Each point is reached from the start by the listed moves, each made once or not at all, plus a little noise. Say if it took an odd or an even number of moves. Then give how often each move was made.

Moves:
(1): 0.045 0.010 -0.016
(2): -0.013 0.077 0.009
(3): 0.018 -0.007 0.056
Start: -0.010 -0.010 -0.016
Points:
-0.003 0.061 0.050 => even (0, 1, 1)
0.043 0.066 0.031 => odd (1, 1, 1)
0.022 0.079 -0.021 => even (1, 1, 0)

Moves:
(1): 0.082 -0.005 0.020 0.007 0.015 0.023 -0.016 0.001 0.040 -0.008 -0.021
(2): 0.006 0.091 -0.016 -0.014 0.029 0.026 -0.013 0.009 -0.014 0.024 0.014
(3): -0.013 0.017 0.067 -0.005 -0.004 0.000 0.014 0.001 0.007 0.000 -0.001
(4): -0.010 -0.001 -0.009 0.068 0.009 0.023 0.001 -0.013 -0.006 0.000 -0.009
(5): -0.014 -0.024 0.004 -0.014 0.072 -0.006 -0.005 -0.012 0.005 -0.006 0.007
(6): -0.015 -0.030 0.002 -0.021 0.007 0.090 0.022 -0.020 -0.009 0.001 0.009
(7): 0.027 -0.001 0.001 -0.011 0.003 -0.007 0.109 0.016 0.022 0.002 0.013
(8): -0.006 -0.008 0.011 0.000 0.002 0.001 -0.012 0.079 0.002 0.019 -0.006
Start: 0.026 0.051 -0.056 -0.001 0.002 0.010 0.008 -0.018 -0.038 0.017 0.047
Points:
0.112 0.060 0.023 0.063 0.031 0.051 0.118 -0.010 0.025 0.010 0.029 => even (1, 0, 1, 1, 0, 0, 1, 0)
0.027 0.053 -0.052 -0.001 -0.001 0.012 0.011 -0.022 -0.040 0.013 0.046 => even (0, 0, 0, 0, 0, 0, 0, 0)
-0.020 0.102 0.000 0.018 0.112 0.143 0.025 -0.051 -0.057 0.038 0.069 => odd (0, 1, 1, 1, 1, 1, 0, 0)
0.080 0.012 -0.039 0.056 0.032 0.145 0.016 -0.048 -0.013 0.009 0.024 => odd (1, 0, 0, 1, 0, 1, 0, 0)

Moves:
(1): 0.066 0.003 0.026 0.012 0.000 -0.024 0.012 -0.004 -0.004 -0.029 0.027
 -0.003 -0.004 -0.014 0.013
(2): 0.002 0.087 0.003 0.003 -0.011 0.013 -0.012 -0.012 0.010 0.014 0.011
 -0.015 0.012 -0.004 0.004
(3): -0.037 -0.004 0.094 -0.005 0.015 0.000 0.014 0.010 -0.008 0.007 -0.002
 -0.006 0.002 0.002 0.025
(4): -0.006 0.008 -0.011 0.051 -0.009 -0.005 0.012 -0.004 -0.010 0.000 0.013
 0.017 -0.007 0.011 0.009
(5): -0.012 0.014 0.003 0.006 0.087 0.022 0.005 0.007 0.015 -0.009 0.010
 0.010 -0.001 -0.010 0.003
(6): 0.012 -0.002 0.003 0.010 0.002 0.053 0.005 0.018 -0.005 -0.006 -0.014
 -0.018 0.002 0.011 -0.001
(7): 0.003 0.012 -0.008 -0.003 -0.012 -0.010 0.051 0.015 -0.017 -0.015 -0.004
 0.016 0.014 -0.021 -0.012
(8): 0.002 -0.009 -0.013 0.028 0.009 -0.013 -0.016 0.068 -0.004 0.019 0.003
 -0.008 0.009 -0.018 -0.027
(9): -0.006 -0.020 0.025 0.020 -0.012 0.014 0.012 -0.007 0.084 -0.017 0.017
 -0.015 0.051 -0.013 0.003
(10): 0.026 -0.022 0.001 -0.007 0.001 0.009 0.014 -0.009 -0.001 0.067 -0.007
 0.028 0.017 -0.014 0.012
(11): -0.013 -0.021 -0.002 -0.035 -0.024 0.013 0.012 -0.002 0.001 -0.007 0.082
 -0.019 -0.003 -0.009 0.035
(12): 0.004 -0.013 0.016 -0.008 -0.009 0.008 -0.027 0.013 0.001 -0.004 -0.002
 0.052 -0.004 0.004 -0.014
(13): 0.014 -0.010 0.010 0.005 0.014 -0.001 -0.005 0.009 -0.020 -0.010 0.008
 0.004 0.065 0.007 -0.003
(14): 0.020 0.010 -0.011 -0.008 -0.009 -0.024 0.022 0.023 0.016 0.002 0.011
 0.004 0.005 0.049 0.006
Start: 0.004 0.006 0.014 -0.007 -0.011 -0.024 0.007 -0.026 0.043 0.014 -0.039
 -0.037 -0.001 -0.063 -0.031
Points:
0.034 -0.023 0.122 0.000 -0.011 0.006 0.034 0.067 0.025 -0.002 0.058
 -0.091 0.005 -0.092 0.012 => odd (1, 0, 1, 0, 0, 1, 0, 1, 0, 0, 1, 0, 0, 0)
0.023 0.053 0.001 0.023 -0.064 -0.009 0.042 0.042 0.024 0.084 0.062
 0.036 0.035 -0.112 -0.024 => odd (0, 1, 0, 1, 0, 0, 1, 1, 0, 1, 1, 1, 0, 0)
0.030 0.049 0.021 0.068 -0.053 0.023 0.038 0.065 0.116 0.008 0.093
 -0.085 0.139 -0.030 -0.009 => even (0, 1, 0, 1, 0, 1, 0, 1, 1, 0, 1, 0, 1, 1)
0.101 0.041 0.157 0.030 -0.024 -0.056 0.071 0.079 0.099 0.046 0.022
 0.023 0.166 -0.083 -0.025 => even (1, 1, 1, 0, 0, 0, 1, 1, 1, 1, 0, 1, 1, 1)
0.050 0.045 0.024 0.066 -0.015 -0.011 -0.026 0.039 0.020 0.097 -0.014
 0.043 0.088 -0.076 -0.049 => even (0, 1, 0, 1, 0, 0, 0, 1, 0, 1, 0, 1, 1, 0)
-0.009 0.078 0.083 -0.016 -0.042 0.005 0.084 0.093 0.039 0.031 0.053
 -0.083 0.036 -0.051 -0.002 => odd (0, 1, 1, 0, 0, 1, 1, 1, 0, 0, 1, 0, 0, 1)
0.051 0.100 -0.015 0.078 -0.022 -0.016 0.062 0.089 0.012 0.014 -0.010
 -0.038 0.097 -0.028 -0.056 => odd (0, 1, 0, 1, 0, 1, 1, 1, 0, 0, 0, 0, 1, 1)
0.116 0.099 0.040 0.010 0.059 0.023 0.056 -0.004 0.072 0.053 0.000
 -0.029 0.034 -0.047 0.007 => even (1, 1, 0, 0, 1, 1, 0, 0, 0, 1, 0, 0, 0, 1)
